Rows are points. Each copy is the shape, with its points in the same order, turned, moved and blurred by noise. Is it also mirrored, or only turned?
In the rows, 128 means zero.

Shape, 7 rows:
[[173 106 185]
 [ 55 142  94]
 [182 111 152]
 [157  94 189]
 [136 113 159]
 [110 169 140]
 [ 88 134 143]]
Copy 1, 7 rows:
[[163 173 149]
 [ 31 102 136]
 [155 171 130]
 [155 183 171]
 [120 154 149]
 [102  94 137]
 [ 84 120 166]]
Copy 1 is: mirrored
Copy 2 (7 x 3):
[[191  80 133]
 [ 59 164 126]
 [187 104 114]
 [165  65 127]
 [151 100 135]
 [120 149 160]
 [ 99 118 141]]
Copy 2 is: only turned

Shape, 10 rows:
[[121  87 131 204]
 [117  92 134 130]
 [ 80 141 175 108]
 [123 104  97 226]
 [130 162 133  93]
 [149 110 152 137]
 [153 191 149  96]
 [129 152 180 114]
 [142 178 124 114]
 [126  99 137 194]]
Copy 1 (10 x 4):
[[ 90  54 121 115]
 [120 124 123 114]
 [111 156 155 172]
 [ 76  41  82 123]
 [156 153 102 175]
 [150 101 127 130]
 [184 142 106 200]
 [154 131 146 179]
 [158 131  87 186]
 [101  62 122 125]]
Copy 1 is: only turned
Copy 2:
[[ 62 100 138 127]
 [127 111 108  91]
 [168  46 133  88]
 [ 56 116 130 169]
 [199 117 137 113]
 [124 124 153  88]
 [212 127 173 116]
 [173  86 171  85]
 [182 122 152 134]
 [ 74 103 140 129]]
Copy 2 is: mirrored
Copy 3:
[[111 186  60 160]
 [110 141  98 117]
 [105 160 174  96]
 [116 180  61 199]
 [158 123 153 119]
 [143 160  95 101]
 [199 139 165 118]
 [145 171 150  95]
 [172 138 155 139]
 [116 189  76 151]]
Copy 3 is: mirrored

Shape (10 x 6):
[[194 179 151 140 119 141]
 [156 108 124  70 156 165]
 [139 100 128 124 184 132]
 [229 181 112 162 119 143]
 [143  93 114 111 175 150]
 [115 127 144 218 102 176]
 [139 146 157 177  81  90]
 [101 110 108 134 160 128]
 [178 195 114 122 121 148]
 [140  85  92  69 133 124]]
Copy 1 (10 x 6):
[[151 178 174 130 186 103]
 [140 107  80 144 202 129]
 [133  95  95 120 152  88]
 [201 190 171 118 173 101]
 [143  92  85 130 163 108]
 [132 120 190 137  77 151]
 [ 94 186 161  95 116 123]
 [118 115  87 138 117 103]
 [159 191 141 163 178 105]
 [134 132  40 120 169 139]]
Copy 1 is: only turned
Copy 2, 10 rows:
[[188 113  92 132  66 166]
 [ 71 130  90 132  76 146]
 [106 178  86 153 112 127]
 [207  94  56 159  68 164]
 [ 89 156  80 153 112 136]
 [185 121 116 146 194 188]
 [201 127 161 166 119 142]
 [111 160 104 135 145 109]
 [179  93  82 104  73 143]
 [ 67 114 112 157  93  95]]
Copy 2 is: mirrored
Copy 3:
[[111 195 114 151 145  81]
 [195 159 131 120 143 145]
 [169 105 106 123 124 123]
 [104 215  59 142 149  84]
 [177 118 102 122 127 143]
 [ 73 144  98 191  63 150]
 [ 65 152 128 116  77  81]
 [128  96 115 113 119 152]
 [103 193 110 132 173 115]
 [178 146 131  61 123 154]]
Copy 3 is: only turned
Copy 4, 10 rows:
[[214 102 130 114 111 124]
 [130  82 154 103 178 166]
 [132 132 141 148 191 140]
 [230 100 153 153  92 139]
 [131 111 145 146 187 161]
 [169 152  36 165 116 164]
 [153 140  84 142  87  75]
 [102 151 128 139 158 149]
 [196 121 153 103  95 150]
 [ 84  84 161 133 155 141]]
Copy 4 is: mirrored
